Every row gives one point. Examples show where two turns around zero, p and q, send a point. Where does a point land after both, in the order given? Backwards means that the second turn is done in reverse. Each puzzle has new turns, and all numbers are rounded.

Turn p:
[-11  10] => [-12  -9]
[ 8 39] => [-37  15]
[-10   5] => [-7 -9]
[15  8] => [-5 16]
[ -3 -63] => [ 62 -14]
Turn q:
[-10   7] => [-12  -3]
[37 36] => [-1 52]
[ -5 -26] => [ 16 -21]
[ 22 -16] => [27  5]
[-44  -2] => [-28 -34]
Where do these land?
p, then q backwards: [ 60 -26] => [65 11]
q, then p: [ 0 10] => [-8 -6]
q, then p backwards: [-22  -8] => [-23   5]
q, then p: [-23  23] => [ -4 -32]
p, then q backwards: [-15   2] => [-14  -6]

Turn p:
[26 -6  0] => [ 20  13 -12]
[  8  -5 -16] => [  8  -8 -15]
[-42 -46 -22] => [ 12 -61  23]
[ -2  56 -11] => [-47  18 -28]
[28 10 28] => [ 9 40  3]
[-18  -9  20] => [-3 -2 28]
Turn q:
[  4 -36  -7] => [ 18  -9 -31]
[21 15 -2] => [ 1 25  8]
[-29 -25  34] => [ 21 -46   8]
[  4  46 -25] => [-40  31  15]
Where do these land?
q, then p: [-64 -10  -6] => [ 27 -49  33]
q, then p: [-3 15 -4] => [-11   0  11]
q, then p backwards: [ -1   7 -20] => [ 0 21 -2]
q, then p: [42 -2 41] => [ 12  55 -17]
q, then p: [ 26 -11 -10] => [ -9   7 -28]

Turn p:
[ 12 -18  10] => [ -8 -23  -2]
[ -3 -22   4] => [-17 -12   8]
[19 17 -1] => [ 18  -1 -18]
[ 14 -29 -21] => [-32  -9 -19]
[ -5 -21 -17] => [-27   3  -3]
[-36  73  25] => [66 42 33]
Turn q:
[ -3 -14  -4] => [  3 -12  -8]
[ 7 -8 -8] => [12 -5 -4]
[-73  14 -12] => [-57  11 -48]
[32 -3 25] => [14 -8 37]
[37 11 -2] => [29 14 22]
Where do these land?
q, then p: [-56   0  13] => [-29  39  31]
q, then p: [44 30  3] => [ 49 -21  -7]
q, then p backwards: [ 18 -16   5] => [ 3  4 24]
q, then p backwards: [ -6 -15 -20] => [25  6 -3]

Turn p:
[-29   7 -10  28] => [-27  29  -9  -9]
[ 12 -51  -6  12] => [-27 -30 -14  33]
[-19  32  14  49] => [ -6  62 -10   6]
[ 37   7 -37 -36] => [ 32 -43 -23 -27]
[ 19 -27   3   1] => [ -2 -22  -6  24]
[-24  21  18 -36] => [ 12   4  43 -26]
[  4  11  18 -19] => [20 -1 20 -1]
Turn q:
[ 22 -13 -19 -31] => [-17 -28   8  29]
[ 41  13 -13  -6] => [ 24 -25   6  29]
[-30 -11  10  40] => [  1  47 -14 -18]
[-41 -12  48  10] => [-16  36  21 -47]
[  9  23 -26 -12] => [  9 -30 -20   8]
Where do these land?
p, then q backwards: [ 25  -6 -16   5] => [  1  17 -26   2]
q, then p: [ -5  44  15 -13] => [  9 -46  11   9]
p, then q: [ -3 -30 -35  -2] => [-41  11 -17   4]
p, then q: [  1 -26 -19 -32] => [-38  16  16  10]
p, then q backwards: [-34  45  44  32] => [ -2 -45  39  51]
q, then p: [ 15 -27  12  10] => [11 31  4  9]

Turn p:
[ 13   3  20 -52   2 -17] => [ 14   1  26 -39 -18  29]
[ 38  13 -11  40 -22  17] => [-13 -27 -39  15 -27 -27]
[ 12 -27  34 -21   8 -20] => [ 43  13  19 -18 -15   4]
[-49   3  32  -3   8  18] => [-9 58  0 -4 19  5]
[ -9 -12  -7  13  -6 -22] => [  7  -6  14   5  13 -22]
[  7 -15 -30 -41  41   4] => [ 17 -21  16  10  15  57]
[ 27  26 -34  43  17  -8] => [ -5 -48 -42   8  20 -16]
[-39  10  -3  21 -48  27] => [-53  30   3  20  -6 -30]
Turn q:
[ 44   5 -18  11   3 -36] => [ 5 26 -2 21 49 12]
[ 20  16  32  17 -23 -10] => [ 22  -6  12  40   5 -17]
[-21  -6 -22 -26 -12  48] => [ -2  17 -12 -42 -39 -19]
[-12   3  30  45   1  -8] => [ 24 -38  29  16   5   8]
[  7  36 -35   9  29 -47] => [-13  31  15  17  25  58]
[ -5   9  39 -12  18 -13] => [-28 -23   8  29  -7  -3]
[-20 -40  -3 -25 -35  23] => [ 13 -12 -46 -27 -25 -26]
[-13 -23 -23 -20  20  43] => [-21   5  -4 -55 -14 -14]
Where do these land?
q, then p: [ 29 -37 -27  20   4   6] => [ 23 -18   0 -18  15  44]
q, then p: [-53  14 -25 -11   3  27] => [-40  14  26  -5 -44   8]
q, then p: [ 22   4  18   2  18 -17] => [ 16  16 -14   6  25  -8]
p, then q: [23 17 14 21 13  1] => [  0  27 -20 -14  13  10]
p, then q backwards: [ 25  -6 -27 -61 -21 -12] => [-52  21  14  29  37  11]
p, then q backwards: [ 29  17  -7  12 -21 -15] => [-18 -25  23  -9   0  21]
q, then p: [-32  17  76  10   5  24] => [ 32  28  33  15 -26 -64]
p, then q: [-42 -27 -22   7  -1 -14] => [-13 -33  37  18  14  10]

Turn p:
[ 17 -10  28  45  17   8] => [ -4 -43  -7  37   2  16]
[ 18   4  36 -34  10 -19] => [-24   1  44   6 -26  -9]
[ 61 -31  -5 -38 -21  19] => [ 58  -1  48  -7 -35   7]
[-22  -2 -33 -11 -28  45] => [ 33   4 -12 -49  28   7]
[ -6  11   3  20 -15 -14] => [-14   6 -18   5  -3  20]
[-54   0  -4  14  18 -37] => [-42   9 -45   0   1 -30]
[-14  28 -25   2  19  -1] => [ -6  24  -9   7  33 -12]
Turn q:
[ 28  11 -43 -89  -2 -15] => [  2 -22 -79  61   4  19]
[ 7 -1  7 10 -8 -5] => [10  9 10  2 -2 -2]
[ 20  16 -25   1  15 -16] => [  7  11 -14   7  24  28]
[  2 -20  17  10  17  29] => [  3 -20  14 -27 -23   8]
[ 21   3   0  16 -22  12] => [  6  23  12   7 -21  11]
[ 19 -11 -21  13   6 -24] => [12  1 14 18 22 24]
[-38  27  17   9   9  21] => [-26  10  -7 -41   0 -24]
[-42 -14  87  15  -2   8] => [ 18 -15  30 -51 -22 -73]
[-17 -11 -39  15 -13 -12] => [-31   4  21  24  20  10]
Where do these land?
p, then q: [ 22 -12  29  41  -5 -16] => [-26   4  45   3 -25   9]
q, then p: [ -8  33   6 -41  20 -25] => [ 27  34 -15  26   7 -33]
q, then p: [-35  -5 -15 -17  26  -8] => [  1  -8 -19  -2  -3 -45]
p, then q: [ 35 -42 -31  29 -15  17] => [ 24  15  15  26 -28  53]
q, then p backwards: [ 40 -10  -6  55 -35  22] => [ 56  23   6 -35 -33 -23]
q, then p: [  0  19  -8 -24  16   1] => [ 22  15 -11  -1  13 -17]
p, then q: [-34   6  33 -53  26  12] => [ 17 -36 -13   1  26 -59]
p, then q: [-31  13 -13  -1  14  18] => [  1 -22 -18  -7  30   8]
q, then p: [ 11  -2   5  11 -47 -20] => [-26   1  -6  28   1  37]
